Rows are points. The window is the flat piece filled in between its corners: a triangle in 3 columns, a solid with four corners in 4, and so on. A path goes straight from each point to the next, and from the last back to the first. List the points from which the path goes on through the window.

Window, 4 rows:
[[-13.3 -15.8  29.0 -10.1]
 [ -7.8   4.9 -11.0 -12.1]
 [ 19.8  11.6  13.5  -6.9]
 [ 18.3   1.9  -8.2  16.2]]
Path:
(1): [-11.7 -24.0  -1.4 -24.7]
(2): [-5.4 -2.7 41.0  6.0]
(3): [ 0.8 14.7 -3.0 19.5]
(4): [ 30.1 -10.5  -8.6   7.6]
(5): [ 30.3 -11.9   6.0  -0.9]
(6): [ 2.5  2.3 11.3  9.5]
(7): [ 9.6 16.9  2.0 12.1]
(8): [ 20.9 -21.7  17.0  -8.1]
(9): [ -2.2  -0.3  -3.3 -18.8]
(10): [-16.0  17.3   3.1  -9.7]
(11): [  1.9  18.5 -11.0  -1.0]
(12): [  3.8 -13.1  -6.7 -26.9]
Through the window after points: 1, 3

Window:
[[  0.3 -21.0  24.8  -4.8 -29.1  -3.0  -0.5   8.8]
 [ -7.1   9.3  15.1   8.4   3.2   6.4 -20.4  10.5]
 [  8.7  38.0  20.3  -2.9   4.8   0.2   2.9  20.5]
 [-13.3 -47.8 -21.0 -12.2  -5.7 -11.3  -8.9   4.1]
 [-17.7  23.0  11.0  12.1  -1.5  -4.5  13.6   5.4]
 [  0.8 -25.3 -11.8  11.3  10.7 -21.3  -4.3 -10.8]
 [  0.3 -16.6 -30.0  22.1  -1.5 -12.9  -7.9   7.6]
 [ -2.7 -28.4 -12.2  17.0  13.1  -0.4   7.7   9.0]]
Path:
(1): [ -0.5   6.9   0.3  -0.7   5.1 -12.4 -24.0  46.9]
(2): [-16.5  11.3  17.6  20.6  -3.1 -19.7   8.1  20.8]
(3): [ 7.3 -7.1 -9.0 -2.3  6.9  5.2  5.0  0.4]
(4): [  4.5 -10.9  -3.8   4.3   1.6   4.8 -11.9   5.1]
(5): [-24.8  -7.3  -3.3  11.7  -1.0 -36.1 -10.6  19.8]
(6): [ -9.1  -1.3   9.3   9.7   1.2  -1.1 -15.8  18.0]
(7): [  4.1  10.1   8.4   2.1   4.9  12.6  -3.4 -20.2]
(8): [-12.0  -6.8   3.4  22.3  10.2  15.0   1.1 -30.3]
Through the window after points: 6

Window (11 x 11):
[[-39.2  11.2   2.3  11.5 -22.3  16.7  -0.3   1.7   4.4   3.2  -2.9]
 [-14.3  14.9 -13.1  -3.3  -6.5  12.0  -6.1  22.4  -1.4   2.7   9.3]
 [-10.5  -3.1   3.1  12.2 -12.0  31.3   9.0  23.1   0.3  -8.9  -6.7]
 [-14.7  22.0   6.4 -10.7  -2.6  15.3 -17.0 -33.4  -6.3 -13.3 -12.4]
 [ -6.2  14.4   3.5 -43.4 -12.2   8.1  11.6 -41.2  17.8   4.7 -18.8]
 [  4.3 -11.9   0.5 -27.2 -29.3 -20.3  -8.7  -9.3 -26.8  22.8  -4.3]
 [-15.9   1.4   9.3  23.1   0.2  -6.9  -4.5  15.1   7.9 -10.8 -10.9]
 [-16.9   9.7 -10.4   6.7   2.0  -6.8   7.9 -31.2 -15.5  -1.8 -15.6]
 [-10.3  14.5   4.5  17.5 -11.9  17.3  -0.4  -0.4   2.2  -9.9  26.9]
 [  6.9 -43.5 -19.3 -26.9 -14.8  -8.3 -15.3  -8.4   6.9  13.0 -14.3]
 [-10.7  24.2  -4.2  34.2 -23.3  15.3  -3.4  11.8   3.8   8.9 -10.5]]
Path:
(1): [-10.0   2.3  11.4  -5.8   4.3  22.3   1.7 -24.2  -1.4  15.8  -8.2]
(2): [-16.0  14.6 -18.8   1.9 -16.5 -17.2   5.9 -11.3  -5.4 -17.3 -13.0]
(3): [ -8.4   8.1 -12.8 -16.1 -30.7   1.3 -12.0 -27.0   5.5 -18.2 -15.4]
(4): [-10.8   2.4  -0.3  -5.7   2.5  10.8  -6.8  -0.9  -4.1   7.8  -2.3]
(5): [  0.7  -7.1   8.8   9.4 -10.3  29.3 -20.1   1.3   5.7  19.9   0.5]
(6): [-17.1  12.5  -7.0  -7.2 -22.0  -2.1   6.1   6.7  -3.2  -5.6  -5.7]
(7): [-10.4  15.7  -4.3  -7.2 -37.2  -4.6   0.9  14.4  -5.3  -9.9  -7.0]
(8): [ -2.6  -2.0  -2.3  -0.7  16.3  18.0  -1.8 -27.6   6.8  12.6  -7.2]
Through the window after points: 1, 3

Window, 12 rows:
[[ 33.3   6.7  13.3   2.4 -23.1   1.0 -15.9   6.1  -8.8  -7.3  13.7   4.2]
 [ -7.6  12.8  11.8 -10.5 -24.6   1.0 -14.5   5.2   4.1   0.4  18.3 -15.5]
 [  2.4  -4.3 -27.5   3.2   5.0   7.9   6.7 -49.5 -13.2  13.2  -3.5  17.1]
 [ -1.6  -8.1 -22.6  10.5  37.2  -2.8  13.0 -21.3   2.5  28.9  -1.9  28.3]
 [  0.9 -11.7 -35.5 -11.7  28.8   0.5  11.1 -19.5  -5.8  -8.9 -18.9   8.5]
 [ -1.8  35.4  -2.1  28.5 -34.0   9.7 -24.4  24.4  -8.9 -10.1  10.7  -9.3]
 [ -2.0  15.3  18.1  15.3  -7.0  -5.0 -31.6  -3.0 -11.6 -27.5  20.5 -11.3]
 [ -0.4 -37.7 -29.4  13.2  11.0   1.8   0.3 -20.1  -3.0  10.6   0.0   4.6]
 [ -8.9   6.4   3.2  -2.5 -23.5 -13.1 -37.8   6.2 -16.6 -10.4  -1.4  12.3]
 [  0.4  -2.5  14.8  20.3 -13.4  31.7   3.5  -7.4  26.3  -2.7  -0.2  25.8]
 [ -0.8   2.3  24.8  29.8 -11.4  18.6  15.1  -4.8  -4.4  14.9 -19.9   3.8]
 [ -3.3   7.9  14.3   1.6  -8.8  32.9 -27.9  14.5 -18.4  -3.3  13.9   0.5]]
Path:
(1): [ -4.2  27.0  25.2   1.1   2.6  24.3 -16.1 -15.8  17.6  -5.7 -19.4 -37.1]
(2): [ 0.2 -3.8 -1.1 18.0 -9.7  2.2 -0.1 -0.1 -9.9  3.1  8.3 19.4]
(3): [ -5.4  -4.7 -10.3  16.2  -8.1 -15.5  -3.0  -1.4 -25.0  -8.6  10.0   9.6]
(4): [  2.2   9.4   0.2 -22.4   1.7  25.2 -21.5 -11.8  20.3   2.2 -10.5  -6.9]
(5): [  5.4  10.3   5.6   6.1 -12.2  18.4 -11.3   1.5  -0.6   5.0  -9.4 -11.2]
(6): [-14.8  -3.8  19.0  13.1 -12.8  -1.9   5.5  -5.1  -7.0   2.7  19.2  15.7]
(7): [ -0.5 -17.2  -4.3  17.4  10.4  -5.8  24.4 -10.9 -20.2  -6.8   2.3  16.2]
(8): [  0.0   6.7  -3.5   6.5  -7.4  16.7 -34.3  -9.7  11.6   9.0  -3.8  -9.0]
(9): [  3.4  -6.1 -13.1   0.9   7.6   8.6 -19.5 -15.0   5.6   8.0 -13.5  -8.9]
(10): [ -4.5  -6.1  -3.1  14.2  -4.1  -1.7   2.6  -2.4 -18.9 -17.1  21.3  12.9]
(11): [-3.9  0.8 -2.2 14.5 -9.7 17.8  5.1  2.3 -9.6  0.0 13.6 13.9]
(12): [  7.8   1.0   8.3   2.1 -11.1   5.5 -21.9  -3.0  -1.3   3.0  -8.6   5.4]
Through the window after points: 1, 3, 5, 7, 9
